Each wall is flat, endless, passes through zero and stands at right angles to its row. A trip goes straight from one point to another. Which walls does it cross, in order?

Walls:
(1): [-14 -11 -25]
(2): [-57 -62  37]
(3): [-23 -24 -42]
(4): [ 54 -47  -7]
(5): [-13  19  28]
Trips:
[ 13 -57 -12] to [-13 -14 -36] -> none
[-60 -40 -52] to [ -9  21 -61] -> 2
[-12   8 -42] to [  5  -9 -69] -> 4
[ -3 -23 -77] to [  1 -10  -3] -> 2
[ 54 -69  22] to [-42 -30  47] -> 5, 4

Walls:
(1): [-15  25  36   2 -18   9  61 -46 -30]
(2): [ 11 -39 -12  13   6 -27  22  42   1]
(3): [-35 -14  -9  75   8  21 -31  -6  50]
(4): [-50 -40   5   8  14  10  64  33 -18]
Trips:
[-33  58   1 -13  25 -59 -95   2 -12] to [ -7 -26  32 -17   7  42  -9 -71  14] -> 1
[ -2   5 -46  -4 -72   6   5  20  19] to [ 11  23  -1   9 -22   6   4 -68  31] -> 2, 1
[-65   4  14 -27 -31 -35  12  33 -19] to [ 61  -2  23  32 -61 -33 -51 -17  36] -> 4, 1, 3, 2
[ 30  24  28 -25 -36  -3  -9  -6 -16] to [ 27 -26   3 -81  -1  15  52  13  29] -> 2, 4
[ -3  -9 -81   7 -29 -13  11  21  25] to [ 21 -44  44  89  40  -1  32  48 -10] -> none

Walls:
(1): [-18  16  -1   5   1 -46 -50  12  16  21  21   6  36 -18]
(2): [ 30   7  14 -39  38  24  -6  -7   4  26  24 -65   2   1]
(3): [ 10  13   8  11 -58  26  -7 -29 -11  27  12   7  25 -13]
(4): [ 13  12  40  37 -60  60 -81   3  -7 -39  23  -4  72 -39]
Trips:
[-27   9   0  23  28 -11  -6  23   9 -13 -25 -59  32 -47] to [ 43 -40  15   1 -11  51   9  61 -65  10  26 -25   5  39] -> 1, 3
[ -4  15 -23   8 -11  18  27 -12  20 -86  44 -26 -38   0] to [ -2  29  23  46 -10   3   8 -27   3  -6  16  21  29  37] -> 3, 1
[-59 -58 -20  -2 -42 -34 -27 -31  15  55 -33  -2  -9 -41] to [ 14  -5  -2  13  30 -53  -3   9  34 -51   4 -11   0   9] -> 3
[ 21  -7  17 -42 -43  18   9   6  -1 -22 -35   4  25   8] to [-20 -29 -20  52 -63 -18  -4  29  23  25  41   8  64  13] -> 1
[-19 -12  30  -7 -62   7 -17 -23 -33  70  37 -12 -36  11] to [-49  26   7  95 -28  26  28 -20 -16  -3   8  66  41 -11] -> 2
[ 13 -35 -40 -44 -35  10  -7  36 -25  59 -13  35 -13   5] to [  5  20   3  -3  47  26  31  52  13 -35 -71 -37  11 -11] -> 3, 2
[ 37  -2 -20  10   1 -35  -5  13   6  -3  45   0  16  -8] to [ -9  42 -17  65 -84 -28 -18 -50   0  20  -8 -39 -29  18] -> 3, 2
[ -8  -4 -37  19  10  34 -31  29  17 -18  27  10  -4   4] to [ 16 -33 -64  29  -7 -20  16  21  19 -31   4   7  38  -8] -> none
[-10 -30 -49  31  24  24 -10   4  37 -53 -12  -3 -17 -15] to [-12  25 -17  44 -34 -20 -21  32 -53 -11  -4 -11  43  -5] -> 1, 3

Walls:
(1): [ -3  -4  -4   1  19 -19  -1  22  22 -15  13  45   3  -8   0   4  39  -1
 -50  -5  -3  19 -16 -19]
(2): [-27  13 -23   0 -26  45   8  10 -18  -8  41  11  15  30 -10   3  31 -38
 -39 -12 -25  19   9  10]
(3): [ -5  15 -37 -18 -25  -7 -42  71 -32  13  14 -15   4 -16 -26 -31 -17  -6
 -48 -32 -28  21  37   0]
(4): [-11  -2 -56  31   2 -10   0 -66  11 -24  34  26 -37 -32  -5  -3  77 -20
   1  37 -31  14  10   5]
(5): [ 24 -24  -9 -19  30  26   9 -36  58 -25  11   9  22   0  -6  40  26 -42
   3 -17  69  36 -40  -1]
(6): [ 23 -30  22   7  -1  15 -25 -13 -45  25  39 -49  -1  40  45  -5  -1 -18
 -25   1 -10  -3 -16  15]
Trips:
[ 44 -15 -14 -95  34 -13  17  -4  58  -5  -3 -18  11  18  34 -41 -33   6
  25  -3 -32  -3   9  20] to [ 12  58 -17 -11 -23   0 -66  11  38   5  32 -22  34 -50 -39 -33 -23  21
  -9 -23  35 -50 -12  27] -> 6, 3, 5
[ 37 -12  67  23 -11  40  54   2  17 -20  -7 -58  -5  13  -3 -43 -13 -12
 -37  37 -45  68  30  -5] to [ 29  40 -10   6  -7  65 -47   1  17  -8  25   3  23  26 -26   0   7   0
 -15  33  13 -11  -7 -10] -> 5, 4, 1
[ 19 -43 -28 -20 -32 -24  23  11 -12  18 -27  -6 -16   2  20  35  38  12
  32 -18   8 -19  -8 -18] to [  9  23   0   3 -15 -35 -15  30 -14 -21   1   1  18   3  -6   5  14 -51
  44 -19  31 -32   1  33] -> 4, 3
[  6  -6  46  10  -4  52   4  30 -15   2 -11   3 -21 -42 -30   2 -20  26
 -16 -44 -26 -14  20  12] to [ 19 -21  31  -3  16  14 -20   7   2  -9 -42 -20 -25  30  -9 -29  31  21
   3 -13  -6 -30  18   0] -> 2, 6, 3
[ 26 -17 -34  15   0 -18 -46  -2  -6  -3  63  29  84  10  16  20   8  38
 -54   8  -8 -20  22  18] to [  8  -1 -21 -23 -36  11 -50  33 -19  17 -38   1  -6 -35  -4 -47   6 -14
 -26   5 -29   2  22   0] -> 4, 6
[ 77  -8 -10 -24   9 -19 -33   6 -32  -3  15 -78 -29 -13 -51   2 -68  23
  36  31  22  17  15 -22] to [-28 -34   1 -27 -41   8  18 -28  50 -37   3 -11  13 -10  15  21  -4  47
 -20 -37  27   6 -33   5] -> 5, 3, 6, 1
[ 45 -45  14   0 -17 -20 -29  35 -49   3  15  10  42  67  36   6   9  12
   8  17  23   2  21  35] to [-67 -46  -4 -44 -37  -3  14  24  -8  21  17 -17  43 -12   6  34  83 -16
  23  16  -7  24  22  37] -> 5, 1, 4

Walls:
(1): [-75  -4  56 -70  33  -6 -25 -49 -10  -4   9 -69   1 -31  29   4  63  43
  23  42 -29  -3 -30  41  28  10  27   3  34 -32 -45 -13 -12  35 -30  28
 -18  37  20 -10 -12   5 -34 -29   9 -24  11  -7]
(2): [ 50 -10 -11 -16  30  26   9 -71  -4 -30 -21  -1 -45  37  -9 -25 -16  38
  23 -18  19 -23  32  31 -43  -9 -31   9  41 -49   3  11 -36  23  21   5
  -5  -2  23 -22  -5   3  -7   6 -12 -47 -13 -39]
(3): [-34 -29  64  13  21  -2  10   9  -6  24 -17  20  25 -49   5  15  -6  54
  -1  22 -10  -7 -13  33  25 -38 -34  38  16  61  -3 -24   7 -15  66  31
  66 -47 -36  -2   0   2  16  72 -48 -36   5  22]
(4): [-64  42  76  26  30 -34 -46   0  36  21 -10  -8 -63  17 -52   6 -20 -34
  10  38 -40   0  31  24 -27   9   6  30 -41 -34  14  33  42   5  30 -65
  -8  36  17 -29  33  22  34  23 -21  21 -16 -10]
Trips:
[ -3   3  -4 -27   7   5  13 -13 -16 -23  10 -37 -30   9 -30  27 -18  57
   5  -7  57   1 -13  -4 -56 -19 -46 -28 -12 -22 -70  -5  26 -13 -41  27
 -50  -7  12 -23  57 -65  12 -13  58 -49  66   3] to [ 37 -19  10  -3  -6  26  -4  -1  23 -22   2 -18  20  39 -12 -53  -3  59
 -76  59  -8  42  -6  18 -25 -20 -22 -20  23   4 -18 -25 -30 -28 -49 -17
  -2  14  31  59  10  -1 -17  18  19  21  52  29] -> none
[ 36   2 -47 -13  31 -10   3  -8 -48  18  -1   3  24   6  58  51  19 -54
  28 -24  25   5 -39 -20 -32  32  42  18  22 -22 -49 -14  12  23 -18  13
   3   3 -25 -23 -51  28 -37 -27  48  28  22   7] to [ 14 -11  20 -57 -30 -49  49 -11  12  -2 -42  60 -73  24  -7   9 -12  25
  29  47  63  36   1 -11 -13   3  41  11 -59  -1  19  23  30 -17  13  25
 -39  20  45 -33  21  21  -9  52  12  16  -3  39] -> 2, 1, 4
[-62 -71  61 -31 -42  -8 -39 -25 -48  11  43 -59  -4   4  -2  18  -5 -26
 -36   5  62   2  -7 -21  25 -17 -10  10 -48  48 -13  13   5  39  95   0
  12   2  32 -18   8 -11 -33 -63  87 -12 -52  66] to [-33  13  16  37   4 -28  43  21  -8 -74 -28 -62 -34 -26   1 -10  14  -9
  48  57  57  22  -2 -49 -47  21  -9  17 -39 -51 -16 -37 -26 -37   5   6
 -46 -41 -30  23 -45  26   1   0   2  33   1 -25] -> 3
[ 57  -5 -19 -14 -38   3  -1 -34 -16 -49  44 -20  20  21  11  49   9  -6
  13  53  16 -28  12 -85 -46  50 -45 -38 -50 -65  22  13  -9  -2   5 -49
 -31 -29 -28   5  47 -48 -28  12  23 -42 -33  -4] to [  4   7 -21  31  16 -46  -2  13  39  -3  19  30  58  34 -11  12   9  22
   8  17  18  39  22 -15  48  39  -7  29 -39  11 -11  16 -45  12 -48  46
   0  54  -4  18  -1   9  77 -35   9  33   9  12] -> 2

Walls:
(1): [-12 -48 -11 -28   7   5   5   6  23  95 -21  -7  -8 -34   3 -16  29 -32
  -4  -7 -33 -20 -23 -10  23  10  22 -22 -19 -30 -13  15   5  14   9 -18
  -5  48  25  -8  25 -45  12  -7 -32 -12  32 -17]
(2): [ 41  84 -41 -22  47  11 -41  30  35   1  50  51  23  20 -24  12  -5 -33
 -29 -21  33 -27 -45  -2  10 -11 -14  10   9   9 -11  29 -42   1  18  52
  77   4  -5  -1 -47   9 -21 -18  48  20 -21   9]
(3): [ 28 -19   1  16   6 -40   8 -14 -10   2  29  23 -19  24  67 -13  -2 -12
  36  30 -42   0  67   2  21  -1  43  10  30   2  44  -6  26  25 -13  -1
   2 -62 -13 -56 -35 -25  18 -51 -35  27  24  18]
(4): [ 16  22 -28  -3 -23  31  -5 -12 -32   8 -11  15  47  14  26  11   2 -17
  -6  -2   3 -21  18 -42  13  -2 -50  -5  19 -22  53  19 -21 -28 -19  -7
   7  -2 -16  29  -1 -13 -39 -25 -30  19 -42  -7]
(5): [ 14  19 -34 -11  31 -11 -21 -37  50 -34 -21  13  23  -7   7 -26 -32  31
  -5  21  -6  16  -1  -6  31  -5 -18  27  -5  -4 -35   4   2   2  17  15
 -16  22 -16  -3  37 -37 -35   4  -2 -12 -12 -32]
(6): [-45 -51  -7  -9  14 -14  14   0  41  -5 -61  27  34 -27  13   5  61   2
   8   4   0  32  14   2 -22 -11  30  10 -19  13  14 -30  27  13  19   5
   0  10  49  30   2  16  39   9  14  31  25  -5]
Trips:
[ 35 -22  23 -11   2  18  29 -31   8 -13  25  13  -8   0  24  59  14  15
   0   0  37 -15 -37  12  32 -13  61  -1  25 -34  17   4 -12  -6  40 -20
 -68  23 -23  -9 -66 -14  13  29   1  21  18 -26] to [  6 -15 -45  20   6 -24  30 -12  -4  87 -44 -13 -21 -12 -14  52 -18 -25
  53 -11   0 -19  12  -2 -32 -33  22   2 -13 -45   3 -52  73 -11   9 -62
  28  25  18 -16   9  -7   1  21 -16  28  12   5] -> none
[-23  -4  20  55  10  -4   7  47 -13  43  14  -6 -38  16  10  -1  -2  42
  35  45  -6  -2 -51  30 -17 -20 -47 -44 -24 -37  29   0   7 -30 -10  46
  19   9  -8 -36 -26 -16   6 -41 -29  -2  13  -3] to [-71 -27   8 -34  16 -46  -9 -14   0 -47  20 -12   2 -30  -8  17   3  22
  12 -30  -4 -44 -40 -22  -5  31  -1   6 -11 -24   9 -18  40  -3  -8  -6
  25 -46  35 -47  11   6  -4   3  23  11  22  13] -> 6, 1
[ 11   9 -26  49 -21   3  43  17  30  -4  30   6 -63  19 -29   3  -7  29
  -6  12 -65   4  18  47  12 -50 -35 -30 -18  43 -42 -88 -16 -18  -6 -39
   5  26  18  28 -14  -6  23 -49 -23 -29  12  28] to [ 20  16   9 -15   1 -24  -3 -42 -22  39 -29 -35 -16 -23 -14   5   8 -11
 -15  -3  -7 -50 -15  25   2  44   0 -12  21  18 -45  -5  57  -6  -4   9
  64 -20  13  47 -17  20   2  -4 -43 -22  41  -7] -> 1, 3
[  6 -24  20  28 -10  20  23   2   6 -24 -10  29 -23   0  16 -25 -18 -17
 -29 -15 -14 -36  24 -19   1  24   8 -11   1  76  50 -16 -45 -12  13  -1
  59 -16   1   0  -9 -22 -44  24   3  -7  -6   7] to [-26 -34 -17  31  26 -28  27 -24  12  33  31   9  -1 -87  32 -26  36 -21
 -20  33  33 -40  10 -57  20 -15  18   1  11  11   7  21  28  10  -6  -4
  -8  47   2 -26  45  -6 -13 -43 -10 -30   4 -15] -> 1, 6, 2, 5

Walls:
(1): [ 43 -31  42 -43  -3 -34  33 -18 -21   3  30  29  15 -48 -10 -57   0  15
   2 -20   5 -19 -17  26   3  -5 -30  29   3 -65  31  35   4  10  54  24
   4  66   1  21  -4   3 -25  49  15  19  56 -60]
(2): [-41   1  -1  17  31  40 -30  27 -11   8 -23  34 -23 -61  -2 -21 -12  16
  -6  11 -20   5   6 -27  37   4 -29  70 -13  20 -28   9   7  48 -15   7
 -18 -24  30   9  15 -18  -5 -12  67   1 -18 -20]
(3): [  5  13   2 -11  33 -19  25 -19 -14 -13  37  17 -19  24   4  31 -12  87
   1   8 -27  19  20 -46 -19  12  -1  -9  -7  13  22  47  11 -30  -3 -17
   0  39  -8  -3 -17  31 -21  28   1 -13 -65  42]
(4): [ 13   6 -65  56  67 -43 -25 -17  28  -4   3   6   6  -5  34 -15 -12 -85
   6  18   8  34  42  46  -1   7 -26 -68 -28   4  11  19  -2 -39  39 -12
   0   5 -16  34   1 -10  73  -8   9 -26 -21   8]
(5): [-33  31 -13 -13 -46   0 -11 -50 -42 -14  62 -14  -4  35   4  29   5  45
  -6 -23 -31 -18 -42   9 -18  32   5  -4  28  23  50  -7  60 -21 -15  15
  55 -12 -19  12   5 -56 -72  13 -31  24 -11  40]
(6): [  2  18  26  31  20  62  27 -16  -5 -51 -22  30 -39  28 -27 -24  41  36
  95  20   9 -34 -35 -36  -6  17  -7  10  -3   0   4 -14 -30 -49   5 -34
  -2  33   5 -20  33   7  38   9  22  26   9 -39]
(7): [ 16  55  10  -3 -39  40 -18 -11 -19  -8   9  -3  76   5  45 -23   0  -2
 -10  -4  13 -21 -27 -21 -12 -49 -18 -36 -40 -23  12  -5  -4 -21  -8 -37
 -53  59 -22   2   5  17  20   2  28   0  -7 -73]
(8): [ 15  17  19  17  27 -22  37 -44  40 -33  41   0  10   1  67  -1 -23 -15
 -39  22 -13 -19   0 -36   0 -48   8  37   2  54  19 -27  -5  33 -12  21
  44   7   6 -18  -2   7   4   7  46 -60  14  -1]
(9): [ -7 -14  19  29 -32 -17 -43   1 -10  -7 -16 -14  -4 -36   0  24 -19 -31
  40 -78  23 -23   6  22  -8  -9  12 -16 -67 -13  28 -31  28 -27 -24 -34
  27 -17 -24  20 -23   0 -47  10  49  27  25  29]
(10): [-13  15  14  14  46  20 -22 -26  31  13  -8 -10 -20  35  34 -50   2   5
 -18 -13   5  -6  47  34  38   7  57   3 -10 -37 -37  45 -15   9 -53 -20
 -16 -14  14  -5 -20   1  69  27  55 -17  28 -38]
(11): [ -1 -67 -18 -34 -24 -16  22  19 -21  23 -24  33  32  33  39  12  -2   8
 -35 -18  -6 -10 -10  14   9   9  -9  52   3   6 -38  43  23  12 -25  22
 -18  27  -3  22 -38  -9 -13 -12 -59  49 -59 -16]
Trips:
[ 23   5  29   4   1   3 -18  35 -31  -1   2 -28   2 -15  -1   2 -21  -9
  18 -20 -24  19   9  10 -17 -45 -15  -8  -6 -12  33 -11  -6  18  -7 -19
 -15  33 -55 -13  24 -16   4  29  35 -23 -30 -66] to [-20 -23   8  13  64 -19   7 -10  41  60 -53  15 -43 -13 -27   1  -5 -39
  30 -26   7  24  -6  -2  -5  -8   2 -31  23  77  13  31  10  -9 -46  -8
   4  24 -19   0 -15 -14  14 -35  32  25 -13 -16] -> 1, 8, 7, 11
[-46   0  28 -24 -22  45  22   6 -16  34  22   4  13  35  29  44   7  17
  61 -21 -31  -1  14   2  38  67 -34  26  29  58   3  60  36  28 -34   1
   0  -6  38  -9  21 -56  20  11  19 -50  36  13] to [ 56  53  12  32  18  32 -12  10 -43  29  27  41 -27  61   5  -6 -27  40
 -26 -26  41  11  56 -33 -10 -32  59  -8  64  -5  24  58 -20  42 -32 -21
 -17  23 -23  12 -15   9   8  42  -1 -37  18  20] -> 11, 7, 2, 6, 5
[-22  12  -2  50  -1  54 -19   7 -19  48 -18 -29  31  56   2  39 -27   0
 -33  -7   8  35  -9  13 -30   0  23 -10 -54   9  -5 -25  41 -30   5  17
 -18 -18   8  42 -29 -16  11  10  21  25  -1  19] to [  7  40  10  19 -14   1   3 -18  22  12  32 -47  53  -6   6  21 -48 -19
  39  -3  -2 -49  17   0  14 -45  25  14 -18   6 -32  23  12 -16   5 -20
 -45 -19 -10  11   6   2  -8   5  12 -14 -63  22] -> 3, 8, 11, 5
[ -1 -20 -18  -3 -13  81  17 -40 -48   9  11 -12  30   8   8  52  19   3
   5  13 -27 -35 -66  -6 -33  62  -9  10 -39  31 -11 -39  15  18  21 -33
  10   5 -18  41  57 -25 -14   4  -3 -45 -22  -2] to [-30 -14  31  -8  -4 -19 -71   3  27 -29  36  35  -8  38   0  48  22 -20
  11 -41  25   8 -56 -11  -1  -5   8  52   3  34  18 -20   0 -39  50  11
  17  43 -10   6  14 -10  62  61  13   1 -41  -2] -> 9, 2, 4, 1
